Every row gives one point. Examples show where two turns around zero, p and q, send a point. Write where each new point lands after one turn and then the other. Backwards means that the second turn is done in reverse. Each puzzle has new turns, and all numbers are rounded.

Turn p:
[  6 -13  13] -> [19  1  4]
[  3 -11 -36] -> [-14 -35  -6]
[-11 -15  21] -> [17  8 21]
[ 2 40  2] -> [-23  27 -19]
Turn q:
[-10  -3  26] -> [ -8 -27   2]
[-10 -13 -26] -> [ -6  20 -22]
[17 38  9] -> [ 5  3 42]
[  3 -22  -9] -> [  9   3 -22]
Where do these land?
p, then q: [ -9 -11 -48] -> [-13 -15 -46]
q, then p: [ -2 -19  -9] -> [-13 -14  -9]
p, then q backwards: [-3  5 47] -> [ 30  14 -34]
q, then p: [14  7 11] -> [18  4 -3]
q, then p backwards: [ -8  17 -13] -> [-17  14   7]
q, then p backwards: [ 8  2 12] -> [ -2 -14  -1]

Turn p:
[16 29 24 42] -> [40 -5  5 42]
[ 21  -2 -37 -19] -> [  9  22   5 -40]
[-18  19 -27  -3] -> [ -4  33 -18  -2]
[ -5 -18   2   3] -> [ -6 -15  -8  -6]
[-14 -28  38 -23] -> [-39 -34  16   5]
Turn q:
[-17  13   5  18] -> [-12 -23 -10   4]
[-27  33 -24  -6] -> [-48   0 -10  -4]
[-18 -44  11  21] -> [ 35 -21 -20 -28]
[ 46   0  18 -38] -> [19 32 47 18]
[16 -1 -9  5] -> [ 6 12 -7 12]
Where do these land?
p, then q: [  2  14  -6 -48] -> [-27 -28  31  -7]
p, then q: [-21  -8  43  33] -> [ 32 -11 -47  -6]
p, then q: [-14 -15 -11 -25] -> [-21  -2   8 -25]
q, then p backwards: [-10  -8  23  46] -> [  4 -29  16  41]
p, then q: [ 12   7 -16  -8] -> [-9  5 18  9]
p, then q backwards: [  4  25 -44  13] -> [ 21 -36 -31  -5]
q, then p backwards: [ 27 -17  12 -11] -> [25 24 -2  7]

Turn p:
[ -8 -22   9   3   8   0] -> [-19  -1  14   9   2  -7]
[ 48   1   9  -8   4 -14] -> [ 30 -17  -2  17 -27 -22]
[-13   5   5   5  -2  21] -> [-5 15 -1  7 10 17]
[ -5   5 -29  -3   8  -3] -> [ 11   0   8 -25  13  -2]
[-10   5   7  12  -2 -13] -> [-12  -9 -14   0   8  -1]
[-15   6   6 -10 -10   9] -> [-9 17 -7 -4 -4 11]
[  0  -5 -10   2 -10   4] -> [ 1 -4  7 -6 -3 11]
[ 3  5  2 -1  4 -5] -> [ 3 -1 -5  0  0 -6]
Turn q:
[ -8 -16 -12   0  -9 -12] -> [  3   3 -17   9  -9  15]
[-13 -12 -11 -10 -27   2] -> [ 10  13 -26  -8   1  16]
[-17  -5 -18   0  -6   1] -> [ -2  15 -20   8  -1   1]
[ 19  -1  -7 -13  -1   6] -> [ 15 -15  -6  -5   3 -10]
[ 0  0 24  7 18  7] -> [-9 -4 26  4 14  3]
[  0  17  11   1  14 -13] -> [-21  -9  13  -4  -6  -7]
[13  0  2  5  1 15] -> [15  0 11 -1  6 -8]
[ 13   1  -1 -10   4  13] -> [ 11  -9   1  -3  11 -11]
[ -7  16  12  19   6 -21] -> [-23   5  18  -1 -20   2]
Where do these land?
p, then q: [-17   1  20  -9  17  13] -> [-25  13   7  -2 -12 -15]
q, then p: [-14  12  -8   3 -17 -13] -> [  3   9  -9 -21  -5  15]
p, then q: [ 12  14 -15 -14 -19   3] -> [ 23  -8  -9 -19   4  -8]
q, then p backwards: [ 9 -8 16  6  8  0] -> [  6 -14  -9  10   0   9]
q, then p: [-10  10  -4 -17  -7  -2] -> [  1   9   6 -20   2  -5]
q, then p backwards: [  8  -5 -16  13  18  -4] -> [19 -9 19  1  7  0]
p, then q: [  4 -18 -12   8  -1 -11] -> [ 0 -7  2  3  9 23]
p, then q: [ -4  -8   8  -2 -13  20] -> [  2  21  10 -10   8  -5]
p, then q backwards: [12  2 12 11 15 -5] -> [  6  -7 -14  -3  17   7]

Turn p:
[ 10  -2 -13  17  -2  18  -8  11] -> [  1  -2   2   3 -12  29  -9   0]
[ 14  -7 -13  -6  -8  -6 -17   4] -> [ -6   7  -3 -20 -11  12   7   7]
[ 3  6  8 -3 11  0 21 -9] -> [  7  -6 -10   7  20  -9  -6   0]
[  6  -8 -13   2 -22  11  -6  16] -> [  9  12   4 -10 -16  21   1 -11]
[  2   3  17  -5  -9 -20  -8   4] -> [-13  11   4 -14  -1 -18  -5  -4]
[-23  25  -5   3  16   6  10 -16] -> [ -1 -32   3  21  12  -9  10  -7]
[-10   1  -8  19  -6   9   1 -14] -> [  4 -10  21   9   6  12   4   1]
[  1 -13   5 -13  13 -19   3  11] -> [  5   7 -14  -8  -9 -21  -4  14]
[ -2  -5  22 -14   8   0   3  -6] -> [ -6  14  -9  11   9 -17   1   3]
Turn q:
[ -5   7   3 -10  -1 -14   8 -13] -> [  0   2  10 -15 -16  -5  -2  -5]
[ -1   8 -24 -16  -7  -4 -13 -12] -> [-19 -15  18  -1   1  -3  -6 -19]
[ -1   9   8   6 -20  14  -1   0] -> [ -5 -11  -9  14 -11  -6  11   7]
[  7 -12   6  -7  14 -24 -23   2] -> [  5  22   6  -9  19 -12   4 -21]
[ 20  -6 -12  19 -26  13   6  13] -> [  6 -18  -5  30   8 -14 -12  18]
[ -5   3   1  -9  14   4   5 -17] -> [  1   3  11  -8 -11  17   3  -7]
[  7 -17   7  -5  14   2  -5   4] -> [ 9 13  6 -1 16  6  8  1]
[13 11  4 11  0 10 -1 15] -> [ -6   9 -12  19   1   0  -4  10]
[-18  -1   8  -9  15   6  15  13] -> [ -4   6  -7 -21   1  17   4  17]
[-18  -1  -1  20  -4  -7   8  -4] -> [ 12 -12 -19 -10  -8   0  -7  -3]
Where do these land?
q, then p: [13 -4  5 13  7 -9 -5 -7] -> [-13  -7   2  -9  13   9  -5   3]
p, then q: [  7  13  -6   0  -1 -15 -11  10] -> [ -6 -13  11 -14   6  -5  12  -2]
p, then q: [10 -3  2  1 10 -6 -7 11] -> [-13  -9  -3  -2   9  -7   1  -3]
q, then p: [-29  -1   1  15  -9 -13  13  -9] -> [ 10  17  -8 -22  -2  10  22   7]
p, then q: [ -3  -1   2 -11  21 -14   4   8] -> [ -2  -5   1  -8  15 -17 -16  -4]
q, then p: [ 15   9   5  -9  -7 -11  -6  -5] -> [ -8  -3  13  -7   8 -16  -5  -6]
q, then p backwards: [ -4  -4 -16   6  -7 -10  15  -5] -> [  1   5  -5  16   5 -13  10  11]
p, then q: [ 10  -9   3 -13  -6   3 -11  11] -> [-19 -11   2   1 -12  -1  -5   1]
p, then q: [-24  -5  -2  -3   2  48   0 -15] -> [ 29  -6 -23  25 -20  18 -16  11]
p, then q: [  5   5   6   2 -11  27   8   2] -> [  4  -3  -2  18 -12  19   0 -12]

Turn p:
[-7 -8 -2 -6 -6  7 -6  3] -> [ 6  7  9  3 -4 -2 -7 -5]
[-15  -5   5  -3  48 -17  10  -4] -> [-12 -19 -16  10   3 -29 -15  32]
[ 21 -10   7  -7 -11  -3  15 -20] -> [ -6  12 -17  -5  24   9  -6 -13]
[-15  19  12   5  10  41  12 -14] -> [-11  -4 -25  16 -38   7 -10 -15]
[  9   0 -11 -14  -2 -22  -9  21] -> [ 14   0  15 -19  13 -16  12   7]
[-21   3  13  -4 -13  40 -13  18] -> [  2  10  17  16 -39  -6  -1 -27]
[  6   2 -18  11   1   8  -2  21] -> [ 13  11   4   0 -12   1  20  12]
[-16  -8   7   2  -8 -34  13  13] -> [-25   1  23 -17  13  -8  -3  16]
[ 13  18  11 -15  -6 -38   4 -20] -> [-10 -26  -7 -29  31   2  -4  -7]
[ -3 -13 -23   0  -7   7  -4 -23] -> [ 18   9  -2   4   4  21 -21   6]
[ 29   1   1  31  -5  11 -19   6] -> [10  0  1 22  6 19 36 -6]
Turn q:
[ 12  17   6 -23 -26 -12  -5  19] -> [ -4 -20 -41  -5   1 -10   1   0]
[-16  -8 -13   8  -9  29 -27  -4] -> [ -2  15   3 -21  13  35   0 -11]
[ -9  18   0  16 -15   8   0  10] -> [-21  12 -13  -6 -11   6  -7  -7]
[ -5 -18  14 -17   8  15   3  18] -> [ -7 -29  15 -15   2   5   7   3]
[ 14  -9 -25   3 -20 -24 -24  -1] -> [  8  15 -28  12  30   7   1  18]
[ -7  30   2   5  -1   4 -22  -9] -> [  5  22 -17 -10 -15   5  13 -16]
[-18  12  -1 -17  18  -6  28  13] -> [-12 -24  10  23 -16  -7   9 -17]
[-11  10  21  17  -7 -11  -6 -26] -> [  0  30   2 -11   1 -25   2 -13]
[ 18 -10  -5  28  24 -10   2   4] -> [ 1 16 17 14 -9  0  3 33]
[  1 -12   9  -9  15  -3  24 -29] -> [ 20  -5  29   9   1 -21  -9 -10]
[ 21 -31  -8 -11  13  10  26   5] -> [ 12 -29  25  10   4   5 -19  21]
Where do these land?
p, then q: [ -7   2  32   3 -18  38 -38   5] -> [  9  42  14 -20   8 -28 -31  -6]
p, then q: [ 10 -12 -34  -4   1 -11   7 -15] -> [ 11 -16 -12   0 -21  22  11  16]
q, then p: [  5  -6 -12   6  30 -26   5  -5] -> [-28   2  -2   3   1   7  30   9]
q, then p: [ 22  11  -5  11  -3 -10  12  -9] -> [10 -9 15 -6  5 11 22  3]
p, then q: [-21   9  30 -14 -28  30  -6   8] -> [ 12  28  -5 -20  19 -24 -12 -31]
p, then q: [ -1 -16  -4   1   4 -15  16 -17] -> [-4 -1  1  1 -8 20 24  1]
q, then p backwards: [ 16  -2  -5 -16  20  -5  13  -1] -> [ -7   4  -7   5  16   4 -27   2]
p, then q: [-2 -8 -9 16  7  6 17  8] -> [-21  -2 -12   5 -12   8  -3  -4]
p, then q backwards: [  6  -4 -18  -5   8 -14   6  22] -> [ 14 -10  19   8   7 -11 -16  -4]
q, then p: [-29  28  13  -3 -16  31 -18  -7] -> [ 15  -5 -19 -18  -6  14 -42 -22]
q, then p: [  1  -3  11   4  -4 -25 -14  11] -> [ -7   2  -1 -18  -6 -11   2  24]
